Every row gives one point. The ring and each string are closed loops that go straight from each point to the next, and from the last back to the first. Before rounding, they use only three directions, however many columns there are. How many times does the string pass through the ring? Passing back the other way cancels.
(in the rows, 128 means zero)

Ring (7 x 4):
[[141 150 172  59]
 [ 93 138 135  95]
 [ 71 119 109 143]
 [ 81 109 119 158]
 [125 117 150 135]
 [154 130 166 106]
 [166 146 178  69]]
String (24 x 4):
[[172 139 162  93]
 [151 139 149  96]
 [132 134 172  90]
 [156 146 193  61]
 [180 162 206  25]
 [166 161 171  43]
 [136 144 137  90]
 [118 138 159  86]
 [101 143 175  66]
 [ 87 143 153  74]
 [ 93 133 146 100]
 [109 130 143 109]
 [ 88 130 105 126]
 [ 66 121  92 146]
 [ 51 111 103 158]
 [ 73 113 129 144]
 [ 94 119 144 127]
 [ 73 104 138 157]
 [ 83  99 123 176]
 [111 112 124 156]
 [123 128 136 120]
 [123 125 152 117]
 [142 120 180 116]
 [173 129 185 101]]
Times through: 2
String (24 x 4):
[[109 138 125 103]
 [110 134 145 101]
 [ 95 137 162  82]
 [ 92 142 163  73]
 [102 136 156  90]
 [116 134 138 104]
 [103 140 120 100]
 [ 76 137 117 103]
 [ 59 128 125 114]
 [ 57 121 127 126]
 [ 49 117  97 148]
 [ 67 118  86 156]
 [ 47 107  82 175]
 [ 60 109  88 171]
 [ 81 115  89 162]
 [108 126 129 123]
 [ 78 114 130 142]
 [ 44 103 107 171]
 [ 54 110  84 170]
 [ 45 111  91 163]
 [ 48 115 119 141]
 [ 89 126 136 117]
 [103 132 122 114]
 [ 96 138 110 108]]
Times through: 0

Ring (7 x 6):
[[151 167 136  83 158 117]
 [169 178  86 130 154 119]
 [165 174  86 159 142 116]
 [136 127 126 168 110 113]
 [118 102 161 146 101 112]
 [109 110 203  96 117 109]
 [126 147 192  68 147 110]]
String (23 x 6):
[[128 179 214  43 167 106]
 [139 174 172  84 156 110]
 [143 162 150 102 147 113]
 [155 198 146  85 171 112]
 [175 181  82  96 169 123]
 [168 141  66 124 142 127]
 [151 131 100 129 130 121]
 [152 163 119 130 142 115]
 [151 132  97 139 127 120]
 [147 139 114 137 129 117]
 [150 172 126 150 138 111]
 [151 174 114 184 128 109]
 [143 133 102 205 103 112]
 [135  98 109 167 100 118]
 [125  85 126 169  90 116]
 [131  89 121 141 103 120]
 [128 121 155 127 118 113]
 [105 128 222 113 117 102]
 [ 91 105 249  92 110 102]
 [104  90 206  88 110 111]
 [127 108 154 104 120 116]
 [132 146 167 104 137 111]
 [121 172 225  56 158 104]]
Times through: 3
String (30 x 6):
[[122  77 139 130  98 119]
 [ 99  59 184 135  82 113]
 [101  95 203 137  95 106]
 [115 123 187 139 110 106]
 [133 144 156 128 128 110]
 [135 105 119 144 109 119]
 [138  95  99 171  98 120]
 [141 135 125 141 124 115]
 [147 165 130 150 134 111]
 [152 180 126 150 142 110]
 [148 150 119 136 134 115]
 [160 143  80 149 131 121]
 [180 169  43 161 145 124]
 [190 204  43 157 163 121]
 [174 207  89 140 164 115]
 [160 193 119 130 157 112]
 [148 139 112 130 132 118]
 [166 140  62 150 132 125]
 [178 173  49 169 143 122]
 [178 212  71 183 153 113]
 [169 216  94 191 149 108]
 [157 156  86 190 122 115]
 [146 117  87 189 104 118]
 [133 126 125 198  99 110]
 [125 134 160 162 111 107]
 [131 148 164 131 128 108]
 [132 114 138 131 116 116]
 [121  86 145 135 100 117]
 [104  63 174 134  85 114]
 [118  73 145 131  96 118]]
Times through: 3

Ring (10 x 8):
[[151 132 127 117 136 190 134 120]
 [149 146 109 115 132 210 123 106]
 [144 152 107 119 126 201 115  98]
 [133 156 116 130 116 166 105  92]
 [125 152 136 139 107 118 102  94]
 [125 142 155 142 103  79 108 100]
 [131 128 171 137 105  58 122 112]
 [139 118 173 130 115  74 135 123]
 [144 117 167 127 122  98 139 127]
 [149 124 144 121 134 157 138 127]]
String (28 x 8):
[[136 125 161 138 127 115 128 129]
 [142 130 147 126 124 133 129 118]
 [145 130 142 122 123 140 131 115]
 [155 124 137 112 132 165 142 122]
 [158 126 126 111 144 208 142 128]
 [147 137 122 124 143 208 127 123]
 [138 141 130 132 132 177 119 116]
 [144 139 128 123 128 171 124 112]
 [153 135 123 110 126 177 132 108]
 [160 140 103 103 137 231 134 108]
 [158 143  99 107 143 249 130 111]
 [148 143 113 121 140 218 124 115]
 [153 139 110 115 145 232 130 119]
 [141 138 132 129 132 172 122 117]
 [143 134 138 123 124 147 127 113]
 [154 126 137 111 128 157 140 118]
 [155 116 149 116 137 155 147 133]
 [156 114 154 112 128 130 149 127]
 [153 104 175 119 128  98 153 139]
 [140 113 178 134 124  84 139 135]
 [135 127 161 136 121 103 126 122]
 [139 131 151 130 119 116 126 115]
 [134 125 166 137 118  90 126 122]
 [132 124 170 139 117  82 126 123]
 [139 132 149 129 118 119 125 113]
 [149 117 163 117 114  90 142 118]
 [148 108 178 121 117  70 148 129]
 [144 109 178 129 123  82 144 135]]
Times through: 4

Ring (7 x 9):
[[ 99 127 116 135  76 153 133 165 120]
 [100 124  94 124 101 132 141 166  83]
 [136 127  86 115 157 115 156 140  68]
 [182 132 108 116 201 114 152 104 105]
 [154 120 126 123 162 122 111 118 145]
 [115 115 138 134 100 141  88 145 170]
 [106 123 135 140  74 158 112 157 156]]
String (24 x 9):
[[ 51 101  72 114  84 104 100 195  63]
 [110 123  73 113 137 110 154 159  47]
 [180 146 101 121 181 132 191 113  79]
 [151 132 108 123 153 129 151 128 103]
 [100 107  85 111 139  98 106 158  83]
 [194 135  89 107 232  99 173  98  67]
 [238 156 117 120 238 131 205  71 101]
 [173 137 118 125 170 134 157 112 118]
 [199 144 126 126 191 138 170  95 125]
 [125 114 113 121 138 118 106 139 127]
 [ 96  93 116 118 127 101  52 151 150]
 [186 131 148 131 172 139 123  97 176]
 [170 134 140 133 150 146 134 111 159]
 [109 113 122 128 108 130  95 151 143]
 [ 69  98 125 130  68 129  56 174 161]
 [ 87 111 149 143  52 157  71 164 193]
 [165 145 151 145 113 175 155 120 167]
 [122 125 123 132 106 145 125 146 135]
 [ 57 104 114 132  48 137  79 188 136]
 [ 61 114 116 137  37 152 100 189 131]
 [ 61 117 109 136  39 152 115 191 114]
 [100 133 107 134  74 155 154 169  98]
 [158 142 117 130 140 148 169 127 110]
 [ 81 110  94 121  94 120 106 174  96]]
Times through: 5
